Rows are points. Examples show where two turns around zero, p and q, send a point. Where does a point land after both, in the order given? Backwards means that the second turn is done in reverse. Each puzzle has new turns, and all numbers are rounded.
(in the rows, 128 means zero)

Turn p:
[ 90 125 128] -> [139 113 161]
[ 83 137 137] -> [152 121 168]
[182  81  78] -> [ 55 107  85]
[123 173 105] -> [118 172 152]
[110 152 159] -> [167 141 139]
[180 100 161] -> [137 114  62]
Turn q:
[169 111  85] -> [188 116 139]
[76 99 98] -> [106  73 158]
[147 103 169] -> [123 172 155]
[125 170 137] -> [116 135  87]
[151 121  93] -> [167 113 130]
[ 99 165 186] -> [ 67 160  98]
Where do these land?
q, then p: [107 131 147] -> [137 122 154]
q, then p backwards: [90 74 78] -> [ 60  81 120]
q, then p backwards: [199 139 154] -> [147 193 164]
p, then q: [116 163 161] -> [155 160 101]
p, then q: [127 133 100] -> [100 124 123]

Turn p:
[137 144 164 114] -> [154 151 104 129]
[161 148 137  92] -> [173 115 105 139]
[ 52 133  92 122] -> [ 65 101 107  83]
[136  52 116 181] -> [107 146 217 124]
[154 162 131 131] -> [141 127 108 164]
Turn q:
[109 172 146  77] -> [178 167 129  94]
[181  98  87 178] -> [102  59 140 175]
[ 71 162 121  95] -> [165 185  96 125]
[133 127 146 157] -> [104 132 151 136]
[146  81 139 132] -> [ 92  97 122 109]
Where do these land?
q, then p backwards: [112 127 187 181] -> [ 98  98 130 197]
q, then p: [154 139  70  90] -> [156 107 189 153]
q, then p: [159 110 174 125] -> [150 141 111  78]
q, then p: [ 98 113 143 133] -> [107 113 102 123]
p, then q: [137 146 142  75] -> [148  74 119 132]
q, then p: [147 161  66 111] -> [147 128 184 174]
q, then p: [ 88  99 114 181] -> [ 55 131 121 129]

Turn p:
[131  77  54 134 135 153] -> [155  71 111 155  85  85]
[120 165  98 166 125 152] -> [137  73 129 124 149 157]
[154 103 132 139 224 107] -> [ 98 118 188 109 136  50]
[103 156 157 161 135 122] -> [101 123 156 112 140 166]
[ 87 131 131 101 134 124] -> [ 90 136 114 155 127 134]
[140 136 123 125  91 101] -> [161 150 130 146 133 148]
[109 198 158  78  82 138] -> [114 168  73 135 183 183]
[180  56 171 119  98 128] -> [168 186 122  87  70 101]
Turn q:
[124  90 102 103 182  91] -> [105  97  79 160  87 107]
[194 100 145 181 109  98] -> [130  97 181  97 119  60]
[144 172 100 133  99 144] -> [169 122 132 120 175 137]
[154 127 142  84  86 157] -> [179 139 138  95 104 157]
[109 113  93 154  84  91] -> [155 155 136 165 141  76]
[ 93 123  87  90 172 169] -> [125 109  91 179 119 188]
[106 102 162 182 124  88] -> [ 81 158 158 134 124  75]
[ 98 145 179 120 183 189] -> [ 65 129 133 114 126 208]
[130 179 141 105 114 125] -> [142 145 104  91 156 143]
Where do these land?
p, then q: [176 136 100 138 112 148] -> [146  81 121 114 100 111]
q, then p backwards: [ 97 110  83 142 162  82] -> [101 118  82  69 148 130]
p, then q: [126 162 166 124  68 121] -> [143  96 132 121 162 190]
q, then p: [162  79 132 176  94 178] -> [120 192 141  63 104 149]
q, then p: [ 87 126 116  78 174 156] -> [142  58  93 124 107 148]
q, then p: [120 190 192 131 116 121] -> [ 75 135  89 152 180 106]
q, then p backwards: [129  92 106 107 169  91] -> [ 99  88  93 103 132 160]

Turn p:
[ 88  53  99 132 108 145 125  97] -> [139  81 138 123  59 167 102 144]
[ 88 179 119 109  79 152  62 163] -> [ 50 157 146  96 131 101 103 187]
[144 129 143  97 120 153  93 138] -> [133 175 133 120 121 125 114 158]
[114 184 110 108  94 138 104  94] -> [ 80 143  83  92 116 101 114 139]
[ 78 152 125 137 148 152 155 151] -> [109 104 162 102 124 104 173 128]
[204 117  82 122 153 121  88 126] -> [187 133  88 128 173 131  86 164]
[144 150 153 175 120 117 180 127] -> [110 120 114 145 158 155 176  86]
[153  99 150 130 165 146 117 129] -> [177 150 148 119 134 147 127 123]
[174  99 114 122 123  84 204 110] -> [165  99  79 199 123 135 153  98]
[ 93 117 185 147 169  72 152 146] -> [129 119 190 157 140 115 132  53]
Turn q:
[103 170 179 180 140 125 137 137] -> [116  82 175 156 135  88 131 161]
[126 125 181  79 134 154  96  57] -> [126 152 197 107  68 140 106  83]
[120 147 137 173 166  62 130 142] -> [ 98 142 133 191 150  91 144 164]
[113  69  99  94 116 123 159 127] -> [111 141  71 109 131 134  94  89]
[131 143 140 130 158 128 123 162] -> [128 130 141 125 152 101 158 131]
[ 97 143 136 176 114 111  93 174] -> [122 122 143 123 168 108 118 198]
[183 112  57 114 131 169 160 149] -> [164 115  66 116 153 176 171  90]
[156 109 113 137  92 102 146 164] -> [166 133  78 139 146 116 114 144]
[138 153  80  94 101 148 143 136] -> [142 116  84  94 102 151 158 132]
[111 110 158 104 128 159  94  32] -> [107 143 193 118  73 175  86  89]
Where do these land?
q, then p backwards: [131 111 173 104 118 148 154 147] -> [108 137 121 116 178 103 122 103]
q, then p: [117 127 107 158 134 141  67 124] -> [135 162 171 105 134 114 167 140]
q, then p: [170 148  62  53  96 190 152 152] -> [172 123  40 154  74 107 163 184]
q, then p: [137 126 110 139 184 142 109 127] -> [138 125 138 102 117 122 173  93]
q, then p: [ 31 103 163 104 141 101 125  77] -> [ 46 135 173 103  86 106  69 111]
q, then p backwards: [144 134 113 102 127  81 105 142] -> [158 145 146  87 116 155 127 129]
q, then p: [ 73 130 149 171 139 101 139  84] -> [ 86 114 192 112 121 158 100 117]
q, then p: [177 169 140 126 119 187 136 107] -> [158 161  98 160 101 182 156 127]
q, then p backwards: [153  88 120 155 117  89 131 133] -> [183 122 129 114 116  95 113 133]
q, then p: [147 142 142 168 105  98 162 187] -> [166  88 137 168 184 134 107 130]

Turn p:
[126  93 119 139 173 132 145  80 145] -> [ 92  98 163 121 126  85 111 154 133]
[119 123 159 133 183  91 166 121  60] -> [120  78 101 123 125  87 133 126  47]
[119 142 105  31 178 127 169  81  90] -> [189  91 103 116 173  56  92 186 110]
[155 109 101 116 104 159 122 197 147] -> [165 186 144 145  78 153 130 140 139]
[157 145 150 118  78 143  76 110 129] -> [148 148 150 148 177 153 158  94 154]
[ 89  71 150 137 143 140 146 149 165] -> [ 90 140 165 103 105 155  97 163 100]
[147 155 132 202 126 126 136 101 150] -> [ 79  90 127 134 109 136 168 107 167]
[124 180 133 144 122 141  65 153 154] -> [112 150 101 184 144 175 126 109 161]
[116 105  92 156 109 132 122 107  91] -> [136 112 146 111 110 108 105  76 137]
[113 136 147 113  74 139 137 155 115] -> [165 141 123 102 132 176 136 115 118]
[142 150 120 116 118  79 122 155 161] -> [113 176  85 122 131 125 151 138 141]
Turn q:
[117 161 184 120 152 113 187 153  75] -> [144  95  73 117 130 146 164 155  55]
[192 114 118 125 152 158  91 127 168] -> [141 177 196 136 135 148 136 148 154]
[166 141 128 133  95 143 116 148 155] -> [120 144 169 108  92 116 141 141 135]
[122 139 155 106 143  97 138 105  97] -> [122 110 115 126 162 140 130 113  82]
[136  73  87 186  96 115 119  96 132] -> [119 110 156 176 118  88  64 137 160]
[110  98 139 154 109 127 119  99 178] -> [105  89 155 136 138 120 122 131 180]
[126 150 184  80 131 121 110 170  75] -> [115 157  93  89 159 110 175 138  69]
[119  67  83 134 118 151 135 123 163] -> [149 128 137 125 128 119  78 141 195]
[102 187 126  99 136 161 140 115  90] -> [102 149  78 113 110 176 135 106  99]
[113 190 105  73 140 103 153 142 118] -> [157 134 100  90 111 154 143  68  90]
[106  88 101 198 137 119  99 130 158] -> [135 115 137 192 126  91 123 130 190]
Where do these land?
q, then p: [165 135  87  84 152 165 112 105 163] -> [143 102 136 173 173 170 149 160 156]
p, then q backwards: [163 186 135 101 128 148 125 134 152] -> [109 108 144 157 186 151 129 150 139]
p, then q backwards: [ 77  81 164 136  81  90 164 120 108] -> [144 159 151  41  90 117 149 115 123]
q, then p backwards: [138 154 114 119 167 127  75 104 175] -> [160 121 143 152  76 147  73 122 141]
p, then q: [148 167 122  79 188 126 158 164 115] -> [178 155 131 155  79  70 114 135 107]
p, then q: [ 89  92 110 193  72  96 151 143 132] -> [ 68 127 116  59 146 156  94  90 139]
p, then q backwards: [115  74 173 176 110 123 164 155 121] -> [170 199 153 103  93 131 146 112 133]
q, then p backwards: [ 88 126 126 153 128 156 134  96 108] -> [ 99 168 123 150 156 125 113 137 149]
p, then q: [117 118 115 123 108 143  64 136 117] -> [ 88 133 153 167 129 161 149 120 128]
q, then p backwards: [180 146 133 116 146 107 134 122  88] -> [125  93 169 104 138 131 119 160  98]

Turn p:
[168 112 187  64 182 130 119 137 109 106 167] -> [158 134 143 107 165  62 140 152 160 124 204]
[ 93 155 118 168 179 113 158 139  93 132 119] -> [122 195 119 138 145 116 132 135  76 145 102]
[191 137 161  65 126 177 135 146 119 136 143] -> [132 106 144  62 126  93 159 166 175 107 158]
[140 116 125  76 105 143 101 118  90 118 131] -> [123  93 119  92 108 117 140 115 122 128 180]
[116 158 139  48 144 155 115 124 164 153 169] -> [144 142  81  97 125 127 149 138 208 150 163]
[119 139 119 194 147  73 144  75 130 140  85] -> [166 165 172 172 118 165 125 104  79 149  89]
[148 146 108 156 117  77 149 141 100 124  99] -> [149 135 140 129 124 117 139  98  77  99  88]
[129  91 167  89 116 145 117 149  89 181 155] -> [140  83 112  67 171 115 118 150 129 161 153]
[145 113  73 157 176  74 140 132 125 122 124] -> [149 159 127 171 165 149 157 111  83  87 124]
[ 82 130 110 188  87 173  71 138 187 135  78] -> [ 92 116 109 155  73 198  47 152 136 120  92]
[129 116 121 166 109 131 143 127 146 142 147] -> [118 106 132 152 142 143 133 140 130 137  92]
[114 139  94 185 128 130 136  93 122 104 137] -> [103 138 135 183 105 142 149 131  95 143 109]
[ 68  98 104 153  58 170 142 122 201 100  65] -> [ 42 113 147 145  93 195  66  84 165 123  88]
[149 142 166  84 118 101 121 151 119 101 173] -> [154 106 111 123 135  56 137 116 157 121 149]
Turn q:
[157  91 119 126 148 124 153 138 125 164 147] -> [128 129  96 146 164 137 143 109 155 159 139]
[119 148  99 150 144 115 157 167  87  91 116] -> [100 119  98 108 126 149  88 151  86 142 161]
[109 123  87 107 172 142  94 140 163 156 153] -> [138 157 105 134 148 109  77 110 173 117  93]
[118 137 118 157 116 173 126  89 174 148 188] -> [164 136  91 111 122 127 159 138 179  69 102]
[117 166 167 117 161 138 164 175 135  98 103] -> [ 70 179 127 142 121 147 124 157  83 129 122]
[137 120  97 113 116 113 161 103 161 111 108] -> [ 99  84 121 131 138 139 136  98 118 107 101]
[107 145 123 118 156 146 141 131  77 160  76] -> [139 160 148 147 138 171  93 101  98 126 169]
[129 128 143 139 204 179 138 168  92  63  59] -> [106 164 131 170 182 131  83 181  35 116 152]
[146 120 106 154  93 138  90 133 174 186 131] -> [178 112 105 170  89 120 131 111 172 130  99]
[167 125 146  86  31  96  89  87 116 132 178] -> [175  87 171  64  95 101 193 103 149 172  95]
[135 151 168 146 161  90 114 112 102 102 105] -> [102 143 150 128 117  83 133 128  91 124 178]
[ 95  82 164 122  32  81 111  93 128 125 172] -> [135  65 195  83  97 124 179 148 196 147 127]
Where do these land?
p, then q: [101 151 192 103 152 126 110 117 114 133 138] -> [137 146 111 123  91 100 134  82 157 165 114]
q, then p: [159 158 122 174 122 129  91 124 117 161  75] -> [142  64 146 157 108 115 160 140  86 130 107]
p, then q backwards: [ 81 113 101 146 140 158 162  99 110 133 179] -> [169 101 162 113 142 107 181 174 130 125 128]
q, then p: [153 172 127 135 114  85 140 150 119 160 190] -> [132 108  94 101 115 170 176  86 163 140 103]
q, then p: [126  74 132 182 110  73 170 133 131  70  93] -> [ 77 102 101 152 219 127  91 122 103 154 133]
q, then p: [ 85  96 136 145  79 114 149 152 166 118 146] -> [ 82 115 125 120 154 149  73 123 166 111 106]
p, then q: [163  97 146 115 136 142 121  99 141 123  97] -> [129 157 142 124 137 112 170 164 140 135 110]
q, then p: [103  88 142 132 144 105 210 130 184 150 154] -> [ 60 182 114 166 144 170 109 121 168 148 105]
q, then p backwards: [141 109 106  47 152  97 114  52 129  99 159] -> [139  93 159  83  96  94 215 171 103 128 114]
p, then q: [ 94 103  55 118 139 125  59 171 127  54  93] -> [170  84 123  34 127 104  84 185 128  80 136]
q, then p: [140 163 118 120 129 136 141 117  65 145 155] -> [138 121 113  97 114 120 191 139 148 137 155]
p, then q: [169 177 139 130 135 148  98 149 126 131 169] -> [ 94  90  94 134 109 136 120 137 120 180 104]
q, then p: [127 155 117 110 128 187 140 109 142 138  69] -> [100 137 174 130  77 105 129 159  87 126 142]
q, then p: [149 138 157 136 113 168  88 191 122 176  77] -> [154  94 141 115  92 128 127 191  91 121  58]

Turn p:
[103 142 131 149 150 128 117 109 161 128 124 134] -> [129 134 146 121 177 141 132 125 121 117 116 119]
[100 135 133 146 151 118 104  87 107 130 114 125] -> [143 122 126 132 169 115 144 129 160 117  93 127]
[114 147 159 131 143 145 103 109 138 128 155 158] -> [157 108 131 136 168 141 113 126 121  95 137 142]
[125 158 135 139 154 131 121 129 126 141 140 123] -> [150 119 133 118 150 112 130 115 123 119 137 110]
[125 125 125 128 106 126 181 130 134 112 114 108] -> [110 126 131 119 100 156 144 153 131 149 130  99]
[110 113 130 132 117 150 121 146 123 139 102 131] -> [105 125 120 137 116 124 145 124 111 105 109 131]
[126 161 128 138 146 116 137 134 120 118 141 158] -> [160 141 120 114 137 131 105 132 130 110 134 105]
[133  80  95  91 134 122 109 118 133 132 105 120] -> [ 93 162 125 167 124 119 139 112 146 150 123 156]
[137 142 123 127 105 108 113 142 144 124 151 138] -> [130 129 126 116 132 122  90 139 107 141 135 139]
[125 136 110 120 107 139 159 164 105 110 146  98] -> [115 120  91 106  96 121 142 148 120 144 159 109]
[153  65 146 138 128 140 111 142 136 123 126 127] -> [ 98 128 151 120 102 134 134 107 138 111 133 179]
[180 103 128 127 107 154 120 125 127 127 112 133] -> [132 125 131 133  87 146 133  97 120 142 117 165]
[115 133  96 116 107 116 169 139 109 155 139 113] -> [130 142 121 137 102 102 147 169 116 151 140 102]
[147 150 153 111 137  97 127 117 130 124 122 127] -> [139 112 142 137 131 128  94 117 150 142 126 110]
Turn q:
[104 128 110 110 115 103 114 117 140 137 139 109] -> [120 110 135 134 110 137 110 117 129 150 130  92]
[116  97 131 131 111 134 119 133 116 156 140 132] -> [123 126 124  90 121 132 123 138 152 144 136 125]
[113 137 120 130 121 136 155 122 130 125 146 147] -> [150 131 155 121 118 128 124 119 119 139 132 145]
[115 133 132 128 119 132 113 178 120 131 131 102] -> [153 103 105 110 133 143 144 135 132 112 127  99]
[164 133 121  78 118 134 126 112 145 138 134 141] -> [ 95 120 140 125 102 115  95 140 101 103 132 135]
[118 136 111 142 128 116 132 126 116 136  71 144] -> [104 119 160 135 174 129 151 125 138 131 122 125]
[126  99 130 141 200 141 117 113 145 108 138 130] -> [120 165  83 130 129  99 136  89 116 147  98 143]
[111 132 145 125 117 128 124 115 130 119 129 144] -> [130 110 133 138 118 122 129 130 137 143 129 147]
[124 133 148 123 153 110 186 141 136 103 105 117] -> [151 150 149 155 126  91 174 134 110 120 122 114]
[114 128 118 143 124 111 116 140 137 121 119 138] -> [126 117 129 131 139 147 141 129 124 147 113 123]
[119 131 117 140 115 136 115 118  75 107 143 140] -> [151 126 137 128 136 146 104 122 172 121 105 148]
[225 129 141 123 118 137 125 146 142 125 130 123] -> [103 159 101 133 121 146 118 178  94  69 138 143]
[113 137 127 137 121 143 126 117 140 129 123  83] -> [131 125 117 141 121 138 138  99 138 122 161 109]
[132 138 143 141 133 130 125 116 120 156 144 141] -> [135 132 121 121 143 119 105 139 130 144 148 143]
Where do these land?
q, then p: [129 137 131 117 164 121 126 128 134 120 148 144] -> [139 141 123 130 120 105 118 119 141 134  96 128]
p, then q backwards: [150 135  99 131 128 138 109 149 125 118  90 124] -> [120 101 106 127 165 139 115 120 149 114 142 122]
p, then q: [141 124 114 137 103 164 139 134 110 117 129 122] -> [127 133 169 103 119 140 121 130 133 110 130 133]
q, then p backwards: [148 128 132 143 117 157 120 106  90  90 129 100] -> [130  97 141 111 161 135 122 115 101 104 118 169]
q, then p: [139 109 133 130 172 140 124 102 166 122 144 126] -> [162 144 108 137 142 106 127 160 125 144  96 117]
p, then q backwards: [145 147 127 150 116 132 134 114 134 140 150 132] -> [114 143 127 134 123 127 147 151 130 135 149 147]
q, then p: [ 76 143 143 126 127 105 140 158 146 118 108 146] -> [123 131 174 133  77 118 149 133 150 123 130 123]
p, then q: [132 125 110 168 109 121 154 130  93 137 138 121] -> [125 115 158 123 115 129 135 166 109  99 128 104]
q, then p: [135 129 158 151 149 138 140 145 124 162 142 131] -> [148 153 122 132 122 103 105 117 128 141 161 116]
q, then p: [ 91 146 143 115 130 126 148 120 119 135 118 114] -> [128 120 169 115 124 124 119 136 147 144 137 140]
p, then q: [152 130 114  87 110  93 140 152 146 134 117 149] -> [133  93 105 131 152 164 106 134 152 141 154 123]
p, then q backwards: [131 117 120 117 139 121 101 130 161 104 136 104] -> [125 126 114 151 135 140 110  98 134 157 111 143]
p, then q: [112 114 141 120 100 123 113 108 102 129  97 133] -> [104 125 141 122 147 148 174 125 128 139 120 131]
q, then p: [109 108 127 101 129 112 103 116 142 167 147 146] -> [101 124 132 165 137  82 126 142 120 131 121 145]

Turn p:
[124  87 172 146 131 159 125  67 137 100 157 131 200 115] -> [167 182 119 100  74 107  84  80  97 112 150 138 158 126]
[129 132 128 181  90  96 117 141 140 181 125 126 168 131] -> [148  77  68  98  97 142 133 139 106 130 138 113 112 110]
[176  93 132 126  92 167 140 103  79 108 140 124 177  99] -> [155 192 124  99 121 112 155 112  75 143 145  93 171 122]
[136 151 126 118 193 104 111 147 166 141 125 114  31 112] -> [ 81  99 125 206 183 126 134 127 167  82 124 159 100 136]
[149 130 123 153 155 147 109 113 112 137 121 133  53 172] -> [ 77 111 112 132 167 113 132 148 164 104 135 146 175 160]
[127 103 106 131 143 135 107 195 172  86 142 122  36 152] -> [ 46 121 147 196 127  97 138 181 153 136 156 159 103 154]
[136 133 113 128 185 112 128 147 131 117 108  70  74 179] -> [ 96 110 147 167 137 162 161 163 155  89 116 179 145 166]
[173 137 126  99 128 139 108 121 116 121 178 129 182 146] -> [183 160 134 118 112 110 158 132 148 131 158 135 157  88]
[ 99 169 142 150 115 184 144 127 124 122 118 123 205  67] -> [172 157 129 130 100 178  74 107 104 134 139  50 130 110]
[139 146 154 130 147  74 120 161 104 109 104 164  96 162] -> [101 103 145 116 150 103 127 184 137  96  81 147 123 100]
[146 118 168 101  65 148 113  91 135 124 112 109 167 107] -> [178 177  87 122 132 127 109 118  87 174 117 137 139 124]
[149 121 101 114 133 149 164  98 154 125  96 163 186 108] -> [159 113 172 114 137 140 106  86  79 152 156 124 151 103]
[ 78 127 110 121 106 123  84 139 115 165 133 153 128 113] -> [153 102 112 111 134 100 118 132 155 146 128  92  84 157]
[137 140 130 121 132 117 174 139 139 120 173 131  55 149] -> [ 51 136 132 145 134 126 157 114 171 136 116 151 125 103]
[118 154  86 116 128 105 129 106 139  69 133 117  55 165] -> [ 69 151 157 115 170 151 132 155 170 133 144 185 106 145]
[ 79 106 108 130 102  88 142 134 100 153 119 130 178  58] -> [163 118 131  92 111 135 140  95  83 128 109  74  57 140]
[ 78 127 151 109 130 130 160 147 114 199  91 137 184 142] -> [177  67 136 117  90 144 118 103 125 152  63  94 138 136]
Turn q:
[130  91 183 147 127  57 144 146 120 142  75 142 107 156] -> [ 67 166 109 110 161  69 161 166 100 117 138 109 109 121]
[150 100 154 125 149 107 150 156 141 130 145 163 153 144] -> [125 122 103  78 138 122 135 136  96 116 170 112 130 135]
[ 64 120 126 121 162 192 136 101 124 172 157  83 134 120] -> [152 167 187 181  97 156 111  89 136 100 172 138 147 129]
[161 126  87 144 162  81 131 153 174  62  96 110 132 134] -> [143 100  72 102 153 120 161 180 158  79 100 166 143 130]
[149 147 106 113 156 106 139 123 150  81  97 176  50  96] -> [135  55 125 137 134  81 164 146  85 109  71 152 142 107]
[132 169 119 114 132 161 113 128  62 178 137  83 166 123] -> [177 173 164 146 139 161  93 112 148 168 143 141  77 118]
[148 144 122 112 136 137 160 104 135  35 127 137 113 157] -> [141  64 156 110 143 126 154 173 141 122 102 131 156 179]
[134  87 114  74 123 163  98 105 138 160 136  87 125 135] -> [155 148 125 171 148 126 129  88 153 162 162 131 178 125]
[145 167 102 144 118 185 128  83 145 167 121 120 153 129] -> [132 127 135 166  91 183 109 136 130 174 141 173 130 129]
[144 108 124 126 108  91 181 175 136 132 146 136 125 110] -> [134 129  91  83 104  84 146 107 118 116 135 129 103 153]
[ 74 166 117 118  70 165 111 110 125 169 146 100 120 133] -> [125 167 155 176  84 167 130  84 148 163 101 108 124 136]
[175 107 181 163 127 115 123 176 143 102 130 114 125 106] -> [117  98  70 130 145  97 107 153 136 100 154  96  91 141]
[134  84 149 147 103  70 142 130 119  98 100 156 149  78] -> [ 92 122 107  74 112  57 103 156 143 122 121 116 128 103]
[ 74 198 153 109 110 157  75 137 107 179 131 148 187 128] -> [152 183 154 136  98 204  98 129 109 166 114  70 106  82]
[151 137 110 145 162  69 109  81 144  78 159 151  81 147] -> [ 88  51 141 105 169 137 181 126 143 103 107 148 137 101]
[ 84  96  99 146 102 191 106 139  87 161 142 140 128 152] -> [112 176 150 143 134 157  68  71 108 133 113 130 151 159]
Where do these land?
q, then p: [113 117 105  89 129 105 144 168 121  97  79 121 125 184] -> [144  97 185 135 136 174 143 156 128 116  98 140 157  88]
p, then q: [121 111 110 138  86 134 142 148 158 124 130  80  92 145] -> [107 166 140 132 102 154 126  89  87 124 113 141 126 159]
q, then p backwards: [115  97 209 149 113 161 103 120 112 174 129 165 147  60] -> [117 127 147 179 113 178 137 160 182  93 141 195 151  76]
p, then q: [ 84 148 149 166  92 128  96 111 111 139 178 187 127  81] -> [156 117 115 167 142 121 188  89 190 126  91 136 143  84]
p, then q: [150 143  74 126 134 149 134 143 132  94 102  95 157 125] -> [146 116 140 136 130 148  94 117 110 126 168 102  89 170]
q, then p backwards: [120 105 118 165 125 115 122  78  98 113 131  88 119 139] -> [113 145 115 110 163 129 135 119 138 104 147 145  71 155]
q, then p: [154 152 120  74 188 111  65 139 182 147  77 135 112 123] -> [120 119 160 142 137 148 169 106  65  81 166  50 134 103]
p, then q: [124 158 125 159 117 141 176  90 132 148 145 122 131 155] -> [152 135 144 140  87 148 109 118 139 153 139 129 183 122]
q, then p: [105 107 165 155  81 207 105  80  81 167 176 188 136 125] -> [188 157  37 105 105 104  94 119 178 119 108 115 138 200]
q, then p: [166 102  85 113 149 104 174 123 156  79 130 119  90 128] -> [116 100 190  94 108  94 145 114  90 136 124 170 130  99]
p, then q: [153 135 113 108 111 112 139 124  93 146 176  99 110 119] -> [150 117 145 129  79 121 165 140 119 122 133 168 122 149]
p, then q: [113 118  95 107 199  92 136 183 166 119 144 114 160 157] -> [ 65  85 102 124 107  82 106 132 110 124 146  78 126 176]
q, then p: [128 140 182 187 115 166 115 138  74 153 137 165  99 110] -> [112 149  81 119 141 105 116 158 163  89 102 119 113 206]
q, then p: [ 99 134  98 109 131 116 176 121 118 130  95 113 138 124] -> [127 118 128 119 143 131 117 147 121 150  97 131 129  67]
p, then q: [131 153 147 104 135 128 150 105 138  70 154  82 121 130] -> [131  96 142 149  85 168 117 157  92 138  99 113 110 123]
q, then p backwards: [173 128 152  97 143  78  73 176 175 147  63 175 185 144] -> [208 177 155 169  26 119  97 135  98 134 116 128 145 117]
